Each row is a point. A path goes straight from each point to the next, and from the last back to the first. The post is the endless flat space through its rows: a point in 2 columns, a line in 3, a plane in 4, and so on, so that a path can go around it. Count how often the path circles the post. Going back the other way cancels.

Post (1 x 2):
-1.1 -0.9
Path, 20 rows:
0.8 -0.1
1.0 1.7
1.0 -1.9
-2.3 -4.0
-3.4 -3.6
-1.2 -5.5
2.5 -1.3
0.0 1.0
-2.9 3.6
-5.2 -4.7
-1.5 -5.1
2.4 -4.0
-1.3 -4.2
2.6 -2.4
3.1 4.5
-1.3 6.2
-4.2 0.1
-5.2 -6.6
-0.7 -4.1
-0.1 -6.7
Times around: 2

Post, 8 rows:
7.8 -5.1 -4.6 0.7 -4.0 2.3 -4.9 5.7 0.6
1.9 -3.7 4.3 3.9 0.1 1.4 1.3 0.3 -0.5
0.5 0.7 4.9 -0.8 1.7 0.3 -1.7 1.5 1.8
7.9 -0.5 -2.6 5.1 1.3 -5.7 -3.7 -2.1 7.1
-0.6 1.8 3.7 4.0 1.7 2.8 -1.4 1.5 -3.9
-4.2 -3.0 2.0 -1.3 1.8 1.2 -0.6 -0.3 0.1
-6.1 1.3 0.9 -2.2 -3.7 3.0 -0.9 -0.2 2.1
-1.2 -0.3 1.8 -1.1 0.3 2.2 -3.1 -4.0 -1.5
Path:
-2.1 -9.1 2.5 -2.1 3.2 -2.6 4.5 3.4 0.2
-5.0 -9.4 0.5 -2.9 6.7 -0.1 -2.9 0.3 -3.6
-0.4 -3.8 4.5 0.5 -0.9 4.8 -3.2 4.7 -0.7
0.2 -8.4 1.0 -4.4 4.0 0.7 -8.7 -3.9 1.8
0.2 -2.3 3.8 0.0 1.7 -2.6 -1.3 0.8 3.2
0.1 -2.5 -3.9 -4.7 -2.4 -0.6 -2.0 -0.6 -0.8
-3.7 -0.7 0.6 -2.9 3.8 -2.9 -1.8 -0.5 0.3
6.2 -3.8 2.4 1.6 8.9 -6.3 -6.6 -2.5 0.5
-0.9 2.1 4.3 4.4 -4.8 0.5 -1.0 0.4 0.1
-0.9 2.6 7.6 3.0 4.1 -1.0 0.0 0.1 -1.8
-2.8 -6.0 4.2 -0.1 -3.6 3.7 -0.7 3.2 -4.0
-0.1 -0.9 -1.0 1.2 -3.0 0.8 -3.1 3.0 4.6
3.0 2.9 2.0 7.6 2.5 -2.8 -4.9 3.8 4.9
-7.6 -4.0 1.8 -1.2 -5.0 7.0 -0.2 -5.7 -1.2
2.2 4.0 -1.3 3.9 -2.3 2.8 -1.4 1.3 0.8
3.5 -3.6 -1.6 0.8 2.2 -1.2 1.5 2.8 0.4
-5.0 3.6 4.3 2.0 -1.5 -1.9 -0.1 3.5 -0.4
2.7 -5.4 3.0 0.4 -2.6 1.2 1.2 6.3 -1.8
5.4 -6.8 -2.1 1.3 2.2 -0.6 -0.3 -2.1 -0.3
4.8 8.1 -0.3 4.6 2.5 -3.1 0.2 -4.0 5.7
-0.2 1.2 -1.9 0.2 -1.5 0.8 -1.6 1.1 -3.9
1.1 -0.5 0.6 -0.3 -5.1 -2.7 -2.9 7.0 6.5
-1.0 0.8 5.1 5.2 -0.8 -2.5 0.0 -0.6 6.3
-2.1 -1.8 5.7 7.7 -1.4 3.8 5.1 -1.9 -0.4
-1.9 1.4 -2.8 1.5 -0.6 0.6 -0.1 -0.7 3.9
Times around: 2
